Each row of a before or after table is a point. The points were changed in one or more steps. Then noise was added and the rows were shuffled. The steps act on how far a point lies along the listed directions, d1 being the first. Write out the steps. A step turns or swaps two directions, mirrors them in a line or flattens them onto one, adds a multiple of one to another, or multiplies one. Angles are multiples of 10 degrees, from the lower direction toward the higher: turns from -170 to 170, lines from 10 to 170 but not 90. Use the fewest steps. Two steps may share a direction if one is a turn and the other turns, adds or multiplies; they go together, in the order done. Otherwise the lowest direction goes first.

Directions:
(1): [ 0.62 -0.06  0.30]
(2): [ 0.03 -0.66 -0.20]
(3): [ 0.30  0.19 -0.59]
Before (14 x 3)
[[-0.02  0.17 -0.75]
 [ 0.38  0.27 -0.72]
 [ 0.03 -0.10  0.43]
 [-0.16 -0.41  0.48]
 [ 0.48  0.25 -0.31]
 [-0.44 -0.01  0.52]
 [-0.05 -0.56  0.35]
 [ 0.21  0.33 -0.71]
 [-0.41  0.04  0.54]
 [-0.47 -0.02  0.82]
 [ 0.10 -0.27  0.12]
 [-0.37 -0.03  0.16]
 [-0.32 -0.15  0.14]
 [-0.39 -0.23  0.12]]
After (14 x 3)
[[-0.45  0.25  0.63]
 [ 0.50 -0.16 -0.40]
 [ 0.21  0.54 -0.64]
 [ 0.10 -0.51  0.06]
 [-0.42  0.37  0.27]
 [-0.16 -0.56  0.43]
 [-0.43  0.25  0.62]
 [ 0.37  0.25 -0.71]
 [-0.04 -0.78  0.30]
 [-0.40  0.16  0.27]
 [-0.05  0.68 -0.60]
 [-0.46  0.07  0.87]
 [ 0.05 -0.41  0.35]
 [-0.32  0.14  0.26]]
Steps: add 1.5 times d1 to d2

Directions:
(1): [ 0.63 -0.22 -0.71 -0.36 -0.14 -0.09  0.16 -0.36]
(2): [ 0.27 -0.39  0.00  0.00  0.60 -0.59 -0.29  0.51]
(3): [ 0.19 -0.61  0.01  0.15  0.14  0.87 -0.03  0.25]
Before (8 x 8)
[[ 0.61 -0.40 -0.60 -0.26  0.17 -0.13  0.04 -0.08]
 [ 0.38 -0.24 -0.68 -0.10  0.24 -0.83 -0.11  0.24]
 [-0.28  0.79  0.00  0.22 -0.33  0.05  0.24 -0.23]
 [-0.38  0.29  0.09 -0.33 -0.48  0.25  0.27 -0.19]
 [ 0.74 -0.31 -0.75 -0.43  0.27 -0.43  0.01  0.35]
 [-0.38  0.53  0.08  0.38  0.17  0.31  0.02  0.05]
 [-0.11 -0.11  0.13  0.28 -0.01  0.42  0.17 -0.20]
 [-1.12  0.90  1.05  0.39 -0.15  0.26 -0.04  0.08]]
After (8 x 8)
[[-0.17 -0.05  0.27  0.27  0.05  0.05  0.10 -0.07]
 [ 0.47 -0.36 -0.78 -0.08  0.15 -0.52 -0.04  0.19]
 [-0.37  0.53 -0.09  0.37  0.06  0.41 -0.02 -0.08]
 [-0.81  1.01  0.51  0.14 -0.69  0.77  0.25 -0.61]
 [ 0.69 -0.35 -0.63 -0.37  0.32 -0.57 -0.01  0.43]
 [ 0.45 -0.50 -0.34 -0.06  0.46 -0.40 -0.19  0.29]
 [-0.41  0.60  0.35  0.42 -0.05  0.02  0.03  0.24]
 [-0.57  0.09  0.57 -0.10 -0.06  0.02 -0.03  0.31]]
Steps: swap d1 and d2; multiply d3 by 0.4
